Each row is a point. The last column is the point's height on a tilted bowl or saddle (a function of degree 2), plus a little noise. Count its main directions that bend up, bend down and stay straight.

Points (11 x 3):
[[ 54 -72 -98]
 [-15  17  19]
 [ 30 -53 -42]
 [ 18 -11  17]
 [-90 -19  18]
 [-39 -22  15]
 [ 18 -31  -3]
 [ 52  -6  17]
 [ 13 -16  14]
 [-18 -67 -54]
 [-15  10  21]]
Directions: 0 up, 1 down, 1 straight

Points (15 x 4):
[[  53  -34   18  -30]
 [   3    0  -23  -13]
 [  -6  -34   44    8]
 [ -15  -40   24   20]
 [   7  -12   -7    1]
 [  30 -109   15    7]
 [   1  -22  -49  -35]
 [ -40   55  -63 -112]
 [   8   19   84  -56]
 [ -45  -36   46   23]
 [   5   64  -45  -32]
 [ -27   19  -41  -48]
 [ -33  -40  -42  -13]
 [ -54  -23  -17   -2]
 [   5   48    4   -1]]
Directions: 1 up, 2 down, 0 straight

Points (15 x 4):
[[-25 -42  19  15]
 [ 38  82  -9  -3]
 [ -6 -58  17  27]
 [ -9  -9 -10  12]
 [ 15 -19  47  45]
 [ 48 -55  12  74]
 [ 29  13  44  24]
 [ 33 -46  16  53]
 [-19   2  10  23]
 [-39 -15 -31   1]
 [-64 -72   1 -47]
 [ 52  -4  94  77]
 [ 72  60 -27 -25]
 [ 11  61  -4  24]
 [ -2 -17  20  23]]
Directions: 2 up, 1 down, 0 straight

Points (22 x 5):
[[ 37  84 -22   3 -51]
 [ 60  45  39  15 -40]
 [-91   9  44  17 -52]
 [ 75  54  -5  26 -50]
 [  6  16   3 -19 -15]
 [ 75  -3 -74 -63 -59]
 [-47  55  17 -31 -26]
 [ 13 -60   8   5 -25]
 [ 17   6  -4 -81 -47]
 [ 39   4  31   2 -18]
 [  6  54   5   3 -20]
 [-43  26  -5 121 -78]
 [-16  26 -23   8 -18]
 [-54   2  39  39 -39]
 [-53  25   1  54 -29]
 [-17 -53   2  47 -39]
 [-16 -21  15 -33 -33]
 [  7  -5  47 -42 -38]
 [ -8 -20 -25  42 -25]
 [  7  36  -6 -33 -22]
 [ 41  -3  41  47 -32]
 [-11 -18 -49  15 -29]]
Directions: 0 up, 3 down, 1 straight

Points (38 x 7):
[[ -3  42 -10   4 -52  28  23]
 [-42  28 -10 -14 -43 -52  -1]
 [-53  19  23  12 -21   6  -7]
 [ 16  21   3  62  26  -9 -27]
 [ 48  23   1  96  91 -58 -19]
 [  0  50  16 -56   2 -10  30]
 [ 28 -49   6 -70  22 -68  18]
 [ 34 -64 -13   3   1 -17   1]
 [-63 -31  56  24 -32  27  10]
 [ 34 -15  -2  49  74  -4   6]
 [ -6  30  70 -50 -11   1  74]
 [ 47  -3  15  96 -47  75  47]
 [ 10  18  34   3  40 -64  28]
 [ 83  90  91 -21 -10 -22 100]
 [  4 -12  41  14 -49  30  43]
 [ 22   8 -38   3 -31  50 -18]
 [  1   1 -48  36   7 -13 -10]
 [  8 -34  13 -59 -37 -10 -13]
 [ 26  -3  35 -68 -53   6  33]
 [ 74 -15  -7  64  36  58 -21]
 [-17  15  36  -8 -27  21  24]
 [ -2   4  18  -8  42 -18   6]
 [  4  36 -22 -39  18  12 -12]
 [-26   9 -68  -1 -61 -10 -20]
 [-21  21  22 -26 -27  31  21]
 [ 76 -45  25 -28 -12 -64  72]
 [-64  76  53 -25 -55  -3  98]
 [ 15  29   0  51  -7  18 -15]
 [ 21 -41 -72 -38 -24  66 -76]
 [-13 -57 -18 101 -32  19  13]
 [ 21 107   4 -44 -24  -7  58]
 [ -4  -9  16 -19   7 -25   4]
 [ 53  24  53  41  -7  57  -9]
 [  0  49   1  40 -57  22  31]
 [ 16  22  40  27 -48 -55  68]
 [ -7 -11  -1  20 -59 -14   8]
 [ 12 -37 -57  52 -13 -34  -5]
 [-40  25 -11 -51 -16  -6   1]]
Directions: 4 up, 2 down, 0 straight

Points (70 x 9):
[[ -26   33   12   18  -56   88    6    9   29]
 [ -11  -89  -31  -63   -4   32  -26  -13  -51]
 [  -5  -63   10    1  -40  -39   -8  -22  -23]
 [   4   69  -36    9  -49   37   85  -45   23]
 [ -20   11  -63    3   42  -43  -27   48   -1]
 [ -30  -19  -43   43  -55  -54   30   68   -7]
 [ -20   -6  -11 -117  -44  -48   39   31 -121]
 [  15    2  -56    0  -33  -69    7   -4   11]
 [  30  -64   88  -45   18    6   -8  -48   39]
 [ -32   -6  -38  -38   20  -56  -51   60  -11]
 [ -36  -10  -15  -86  -43  -40  -35   -3  -82]
 [  40   22   17  -13  -16   27   44    8    9]
 [  42   53    5   27   48   42   -6  -69   48]
 [  -9   32   -1   22   49   49   27  -27    1]
 [  40  -13   25  -18    7    0  -31   40   10]
 [  18  -21  -26   64   65   34   37   28   14]
 [  48  -19  -17  -35  -61   21  -72   51   38]
 [  37  -27   43   38  -80   63  100  -48   67]
 [ -23  -83   13   42    4   42   21   52    6]
 [  54  -45   55   -5  -11   10  -68  -67   42]
 [  23  -69   13  -12    7   54  -20  -52    3]
 [  15  -32    0   31   11   48  -11   -8    5]
 [  38  -22  -24  -16  -10   22  -18   16    1]
 [  71  -22  -44   37  -32  -17  -71  -67   93]
 [  -9   -2   88  -14  -39    8  -27  -41    4]
 [ -24   24   18  -17  -91  -34   71   35  -39]
 [  71   24   17   35    0  -56   14    8   42]
 [  -3   23  -37    9   47  -42   18   -6    0]
 [  42   51   40  -12   37   22   15   57   23]
 [ -58  -26  -56  -29   12  -26    2   51  -49]
 [ -39  -24    8   -6   39  -78  -29  -24   -8]
 [  -1  -28   35   -3   -5  114  -52  -23   34]
 [ -58   18   32   13  -20  -69  -40  -34   -7]
 [ -69   18  -38   58    0 -117  -12   -3   13]
 [  39   89   65   -1   11   57   36   -9   27]
 [  33   -7  -54  -43  -63   74   55    7   11]
 [ -30  -73   -7   -1    9  -24   26   29  -38]
 [ -95    6   -7  -24  -10   11   55   25  -64]
 [   5  -21   12  -36   43   22  -59   35   16]
 [ -40   35   59  -23   21   48  -65  -46   16]
 [  -2    1   56   60  -59  -36   21   20   -5]
 [  17   16  -52  -25    0   25   47  -32   -7]
 [  44  -44   -1   20   26   41  -29    7   12]
 [ -13   33  -37    0  -68   27  -67  -29   21]
 [   8   -2  -30 -103  -30   17   -2    7  -75]
 [ -45    0   52    5  -12   43  -36  -12   11]
 [   1  -28  -10   15  -19   12  -62  -12    9]
 [  46   19   30   21  -12  -56  -16    7   20]
 [ -41   35  -14   29  -18   19   -6   42   16]
 [ -27  -57   15   41  -50  -30  -56    9   -1]
 [   7   17  -52  -74   34    4    5  -49  -58]
 [ -49  -13   46   31   68    1   34  -45    2]
 [   4   -1  -49   34  -12    8  -10   24   15]
 [ -22    2  -23   23  -19   -8    1   11  -12]
 [ -22  -66   44   58   68    8  -67  -12   25]
 [ -19  -42  -24   -6  -24   -2   19   -9  -37]
 [   2   45  -31  -38  -31  -62   -5   26  -26]
 [ -14   -6  -23   20   38   -5    1   19  -11]
 [  -5  -39  -10   51   23   -4  -75   28   20]
 [   4   11   24   49   10   68  -15  -22   16]
 [ -19   54   10  -19  -24   16   73   22  -24]
 [ -13   32   73   28   -9   32    7    3   14]
 [  74   40   -1  -22  -53   20   44   23   30]
 [ -13   35  -44   23  -52   29   56  -24    6]
 [  -5  -23   17   19    2   58   31   -2    3]
 [ -38   38   31  -30   37  -63  -79   56   42]
 [   5  -34   -5  -60   -4    1   31  -57  -45]
 [ -18  -23  -45  -50  -24    4   55    9  -61]
 [ -63   55   11   65   -2  -77   -6   29   -1]
 [  51  -87    6  -43  -20   21   -6   32   -4]]
Directions: 3 up, 1 down, 4 straight
